Every row gives one point. The window is the flat piece filled in between its corners: a triangle in 3 columns, a solid with four corners in 4, and so on. A path goes straight from each point to the next, and from the last back to the first. After which points does the path pass through the window?
In the rows, zero is written as 128.

Window (4 x 4)
178,166,110,138
107,120,145,131
137,126,74,121
97,106,149,165
Path:
(1): 164,139,122,139
(2): 129,182,110,146
(3): 76,151,138,133
(4): 125,110,142,131
(5): 144,102,157,130
(6): 108,150,142,141
(7): 76,153,147,135
(8): 124,64,129,141
(9): 161,126,94,113
(10): 132,167,100,134
(11): 78,124,130,152
(12): 128,91,148,128
(13): 159,130,91,125
(14): 104,137,76,155
(15): 139,190,75,127
(16): 148,119,111,123
Through the window after points: 1, 3

Window (6 x 6)
164,120,127,125,79,136
141,129,99,158,150,164
117,197,133,72,89,152
176,74,88,140,160,109
85,133,115,115,110,136
159,106,137,146,151,118
Path:
(1): 114,143,111,130,108,110
(2): 108,116,112,125,138,181
(3): 140,88,108,112,168,174
(4): 161,112,96,151,139,121
(5): 141,153,88,145,92,116
(6): 140,141,141,100,123,159
(7): 153,83,134,122,136,151
(8): 134,127,101,158,133,109
(9): 110,147,107,142,131,71
(10): 179,91,131,144,150,191
(11): 148,115,123,122,132,160
(12): 111,133,91,133,110,125
Through the window after points: 1, 3, 5, 9

Window (6 x 6)
155,84,166,124,121,174
132,79,116,132,125,118
107,145,151,76,115,109
156,130,195,99,124,85
117,99,154,148,132,130
121,118,110,147,160,103
Path:
(1): 119,110,121,144,95,149
(2): 138,76,143,123,165,124
(3): 124,95,177,62,140,145
(4): 119,139,142,120,112,107
(5): 148,135,153,165,109,109
(6): 130,60,156,113,161,132
(7): 135,88,158,86,162,97
(8): 144,121,161,120,112,104
(9): 124,136,136,133,104,112
(10): 129,111,161,82,168,101
(11): 115,52,141,87,136,136
(12): 154,117,162,132,116,154
(13): 132,124,140,142,113,129
(14): 105,70,180,131,160,117
(15): 124,83,144,115,144,117
(16): 142,101,128,131,113,113
Through the window after points: 3, 7, 9, 11, 13, 15

Window (8 x 8)
133,84,137,144,144,103,141,121
153,148,140,122,112,140,193,163
122,190,153,169,89,134,70,82
171,141,110,125,142,145,138,127
110,154,123,132,150,79,114,129
123,111,104,166,108,133,100,144
148,121,152,52,181,104,135,157
86,187,134,123,145,144,125,119
Path:
(1): 135,147,113,108,123,112,134,129
(2): 115,183,114,108,103,119,118,96
(3): 140,103,143,200,149,157,136,163
(4): 136,190,159,168,174,140,148,143
(5): 136,125,108,109,125,132,121,124
(6): 117,148,113,127,113,136,127,110
(7): 129,183,170,148,145,149,112,138
(8): 127,161,148,132,154,117,111,138
Through the window after points: 4

Window (9 x 9)
96,141,158,135,113,141,171,122,138
121,120,119,183,135,82,96,142,146
144,68,101,106,129,142,148,148,112
146,88,101,156,146,79,146,115,133
95,174,114,109,152,127,142,125,175
138,146,126,153,147,159,98,124,142
107,98,111,107,165,129,112,107,123
169,161,140,108,96,94,88,130,124
187,105,149,76,113,136,146,145,164
Path:
(1): 145,102,138,98,160,123,141,152,98
(2): 156,125,164,114,143,122,137,159,125
(3): 144,130,107,125,103,111,112,121,140
(4): 152,100,78,97,82,139,148,133,152
(5): 160,118,175,142,192,98,108,133,136
(6): 101,96,136,130,179,108,151,168,111
(7): 152,190,109,97,87,131,92,82,176
(8): 131,111,100,135,121,148,124,124,151
Through the window after points: 6, 8
